Rows are points. The points of each table are mixes of a few directions, plus a little noise. How many directions does each table use, and how many do they share? Where both have some left over, give the other angles between the two spaces (their principal angles), to ten degrees, smallest first.

First (5 x 3)
[[-13.5   1.4   6.6]
 [-45.3   4.0  22.2]
 [ 28.0  -2.6 -13.5]
 [ 17.6  -1.7  -8.6]
 [ 13.0  -1.1  -6.3]]
Second (4 x 3)
[[ -5.5  15.3 -11.8]
 [ 17.0  -4.3  35.4]
 [  1.9  12.8   1.8]
 [-14.0 -23.0 -24.6]]
Directions: first 1, second 2, shared 0; angles 90

First (10 x 8)
[[ -9.0 -14.1  11.1 -15.7   0.9  17.0 -11.5   8.8]
 [  8.8   1.4  -6.6  -0.5  -5.4 -13.0  25.2  -9.8]
 [  3.6  -7.2  -0.5  -9.4  -4.9  -3.1  17.4  -4.2]
 [ -0.4 -17.3   5.4 -21.1  -5.9   5.1  16.8  -0.5]
 [  3.6 -10.9  -0.1 -14.4  -6.3  -3.0  22.7  -5.0]
 [  9.4  16.6 -12.3  18.4  -0.4 -18.4  11.1  -9.9]
 [ -9.0  52.2  -9.3  66.8  24.8  -0.4 -80.3  13.5]
 [-10.4  -8.8  11.1  -8.2   4.0  17.2 -22.3  11.0]
 [  5.7   1.7  -4.8   0.6  -3.4  -9.4  16.2  -6.5]
 [ -2.9 -14.3   6.7 -16.9  -2.7   8.3   5.3   2.4]]
Second (7 x 8)
[[-20.2  -9.9 -33.3   8.2 -14.1  11.4   8.3  -2.6]
 [ 15.4  25.6  27.1  60.4   8.7  35.9  13.2 -19.2]
 [  1.6   9.0   6.4 -18.4  -5.9  -5.9  -0.4  14.5]
 [  2.9  -0.2   8.2 -17.3  18.5 -28.4  -9.3   2.2]
 [ -0.8  16.7   5.6   6.1   3.3   0.1   5.3   4.3]
 [ 13.4 -25.9   9.7 -39.7  -3.6 -15.1 -17.8   4.7]
 [-12.5 -15.7 -23.9  -0.2  -6.5   2.3   0.7  -4.1]]
Directions: first 2, second 4, shared 0; angles 40, 80

First (8 x 11)
[[ 17.6  -9.9   3.9   4.1  16.9  -3.4   0.6 -19.9 -10.3  -4.8  12.1]
 [-27.6  10.0   3.5  -7.2 -16.1   5.3   4.2  12.8  -7.8   0.6  -7.8]
 [ -8.3 -10.5 -11.9   1.2   7.7 -33.8  19.8  19.0  23.1  17.4 -17.4]
 [ -9.6   7.1  -5.0  -9.2 -14.3   1.4 -15.2  16.6   8.7   6.2 -12.2]
 [ 31.2 -14.8   8.5  -9.1  28.1  -2.2 -38.2 -39.7 -31.4  -7.5  15.5]
 [-48.6   0.4  17.2 -11.8  -7.0  -4.8  15.0  -2.6 -41.3  -5.9  -2.7]
 [ 38.6   3.8 -16.5  15.6  -1.3   6.5  -2.8   8.0  44.5   4.5   0.1]
 [  8.9  14.9   1.0  16.3 -15.5  30.3  14.2   2.3  13.3 -11.0  11.3]]
Second (11 x 11)
[[  6.2   7.2   0.8   8.3  -7.1  16.6   5.7  -0.9   4.9  -6.5   6.4]
 [ 49.1  -3.1  -5.3  15.3  12.9  14.0 -10.8 -17.9  16.8  -6.9  17.4]
 [ 52.2   0.7  -4.9  19.1  10.0  21.9  -7.6 -18.0  19.0  -9.6  20.5]
 [-14.8  -9.7   0.0 -13.1   7.7 -23.7  -6.7   3.3  -9.2   9.8 -11.4]
 [-68.3   3.4   7.0 -21.4 -17.5 -19.9  14.7  24.4 -23.6   9.4 -23.7]
 [  6.7   8.6   0.8   9.0  -7.4  17.9   6.9  -1.0   5.2  -6.9   7.2]
 [  5.3 -19.9  -3.9 -14.7  23.0 -35.3 -19.8  -5.9  -5.8  13.3 -10.0]
 [-34.6  11.6   5.9  -2.5 -19.5   8.6  16.9  14.1  -7.9  -2.4  -5.7]
 [  5.7  -6.6  -2.0  -3.5   8.4 -10.7  -7.6  -3.0  -0.9   3.9  -2.0]
 [-13.1 -17.2  -1.2 -19.4  16.9 -38.4 -14.7   0.7 -11.7  15.5 -15.8]
 [  4.8  25.8   3.6  22.5 -27.0  50.2  23.9   3.9  11.9 -19.4  17.6]]
Directions: first 4, second 2, shared 2

First (9 x 14)
[[-27.4  -2.5   0.1  -9.5   3.4 -21.4  -4.6   2.6  17.7  -8.5   3.4   0.7
   10.3 -13.7]
 [  1.0   8.6  -5.8  -7.7  -4.5 -11.4  -6.9  28.3  24.5  -4.8   3.2 -16.4
  -10.0   6.0]
 [ 10.8  17.1   1.6 -23.2   0.8   0.6   0.1   7.0  26.7   3.8   2.3 -15.5
   -7.8   6.4]
 [ 16.2  -5.2  -5.6  27.8  -8.4  13.0  -7.8   1.8 -42.1   7.5 -13.7  14.5
   -7.7  21.5]
 [ -5.8   7.9  -8.5   9.6   3.4 -11.3  17.1   6.8  45.3  -7.5  21.6  -6.3
   -1.4 -21.8]
 [  1.0  -5.9   3.9  20.2   5.1  31.9   6.7 -78.7 -72.0  15.4 -14.5  46.1
   18.6  -1.1]
 [-12.1   6.0 -12.4  -6.7  -4.9   1.9  -9.3  -7.3  -6.3 -10.0   1.3  -5.8
   -1.7  -6.2]
 [ 23.2 -26.2  13.2  -3.2  -1.4  18.1   2.5  26.8 -22.5  -3.8  -3.9 -21.9
   -8.5   4.7]
 [ -6.6   0.5  13.7  -7.6   6.8 -22.8   4.7  13.8  29.6   7.8  -1.4   4.9
    6.9   3.4]]
Second (11 x 14)
[[-12.7  -3.7  -6.8 -24.2  -5.1  -8.6 -26.9  18.1 -21.0  -6.7   0.4 -19.2
  -17.6  12.1]
 [ -3.1  11.6   3.6  29.8   7.9 -22.4  17.4 -38.5  22.0  26.9  -3.1  43.9
   12.2  13.0]
 [-21.8   1.9 -16.3 -13.1  -4.5  -3.5 -11.2  -5.9  -0.4 -17.0   8.2 -15.0
   -3.5 -14.5]
 [ 15.8  -8.2  30.4  32.9  14.6 -17.9  17.8  31.9   7.5  26.8  -4.4  40.1
   10.8  14.0]
 [ 21.0  10.8 -13.9  -2.5  -4.0  26.2  10.0 -13.7   3.7  -4.2  13.6 -21.3
  -15.2  -6.7]
 [ -9.2 -13.7  27.7  10.0  17.8 -20.7  10.7 -41.6 -21.0  33.9  -8.2  49.4
   16.0  16.3]
 [-13.8  -4.8  -5.6 -13.0  -7.9  11.4  -4.7  -7.4   3.0 -23.8 -10.2 -15.5
   17.5 -21.2]
 [ -3.0  -6.4   6.2  10.5   8.9  -4.8   9.4  21.9   1.8  -1.7  16.5   6.4
   -0.5 -15.9]
 [ 18.2   6.5 -14.0 -13.1  -5.5  33.8   7.3 -22.6  -5.4  -9.8  11.3 -28.9
  -13.2 -11.4]
 [ -8.8  -2.4  -4.9  -5.8  -0.5  -4.5  -8.2  22.2  -2.8 -10.1   9.4 -11.0
   -7.8  -7.6]
 [ 17.0   7.8  -6.9 -11.6 -21.3  11.2 -21.2  35.8  12.6 -14.3 -32.9 -29.1
    1.2  22.2]]
Directions: first 6, second 6, shared 4; angles 30, 80

First (10 x 20)
[[ -9.4 -15.8  25.1 -17.4   6.8 -24.1  -5.9  -2.8  13.4 -43.1 -28.8  65.4
   85.2  -3.0 -16.6  10.9 -18.4  -8.8  24.7 -42.5]
 [ -4.1  -6.8  10.9  -7.8   3.1 -10.5  -2.3  -1.0   5.6 -19.1 -13.0  29.0
   37.8  -1.3  -7.2   4.9  -8.1  -3.8  11.0 -18.9]
 [ -3.2  -5.3   8.9  -6.1   2.5  -8.6  -2.1  -0.9   4.8 -15.3 -10.3  23.5
   30.3  -1.1  -5.9   3.9  -6.6  -3.1   8.6 -15.3]
 [  3.8   6.2  -9.6   6.7  -2.6   9.2   2.1   1.2  -5.3  16.7  11.1 -25.1
  -32.7   1.1   6.5  -4.1   7.2   3.5  -9.3  16.2]
 [ -5.4  -9.0  14.6 -10.0   4.0 -13.8  -3.3  -1.3   7.7 -24.7 -16.6  37.7
   49.4  -1.7  -9.6   6.1 -10.7  -5.0  14.3 -24.7]
 [  4.4   6.7 -10.5   7.5  -3.0  10.3   2.4   1.2  -5.9  18.5  12.4 -28.3
  -36.6   1.3   7.3  -4.5   7.9   3.7 -10.4  18.4]
 [  0.0  -0.3   0.4   0.0   0.3  -0.2  -0.1   0.0   0.0  -0.4  -0.2   0.7
    0.9   0.0   0.0   0.3  -0.1   0.0   0.5  -0.5]
 [  2.2   3.6  -5.7   3.9  -1.7   5.5   1.4   0.5  -2.9   9.9   6.5 -14.9
  -19.5   0.7   3.9  -2.4   4.4   2.1  -5.4   9.7]
 [  6.6  10.5 -16.7  11.7  -4.5  16.1   4.1   1.5  -9.0  29.1  19.4 -44.2
  -57.4   1.9  11.3  -7.1  12.7   6.1 -16.4  28.7]
 [  6.0  10.6 -16.8  11.7  -4.6  16.0   3.8   1.9  -9.0  29.1  19.4 -44.1
  -57.2   2.1  11.5  -7.2  12.8   6.0 -16.7  28.4]]
Second (9 x 20)
[[  6.5  12.2 -18.2  13.0  -4.3  16.1   4.9   1.2 -10.1  31.3  21.0 -47.5
  -60.5   1.7  11.8  -8.2  14.1   6.4 -17.2  30.4]
 [ -5.9 -11.7  16.8 -12.9   4.9 -16.8  -4.4  -2.2   9.1 -30.7 -20.0  46.1
   61.8  -1.7 -11.7   7.1 -12.9  -5.9  16.5 -30.8]
 [  1.0   1.7  -3.1   2.3  -0.7   1.4   1.2   0.5  -1.4   4.7   2.7  -7.1
   -9.4   0.5   1.7  -1.4   3.1  -0.5  -2.8   3.9]
 [ -1.1  -2.2   5.8  -3.7   0.7  -5.4  -1.3  -0.2   1.7  -8.8  -5.5  13.6
   17.9  -0.3  -4.0   2.3  -3.2  -1.5   5.1  -8.4]
 [ -7.7 -11.0  18.7 -12.2   5.8 -18.0  -4.2  -1.8   9.9 -33.2 -21.8  49.1
   65.3  -1.8 -13.0   8.2 -13.7  -6.5  18.7 -32.2]
 [  0.2   0.0   0.3   0.7  -0.3   1.2   0.1   0.0   0.2   0.0   0.6  -1.1
   -1.4   0.8   0.3  -0.1   0.4  -0.5  -0.5   0.5]
 [  8.1  14.2 -21.5  15.5  -5.2  20.3   4.7   1.4 -11.3  35.8  24.1 -54.6
  -72.9   3.1  14.1  -9.3  14.9   7.1 -20.5  35.6]
 [ -4.1  -6.1   9.7  -6.4   3.3  -9.9  -1.5  -1.5   5.7 -17.4 -10.9  26.1
   34.0  -1.1  -5.9   4.7  -7.6  -2.9   9.4 -16.7]
 [  3.5   5.9  -9.1   6.7  -2.3   9.4   2.1   1.1  -5.5  16.6   9.3 -25.2
  -32.6   1.9   6.0  -3.6   7.0   2.8  -8.2  16.3]]
Directions: first 1, second 1, shared 1
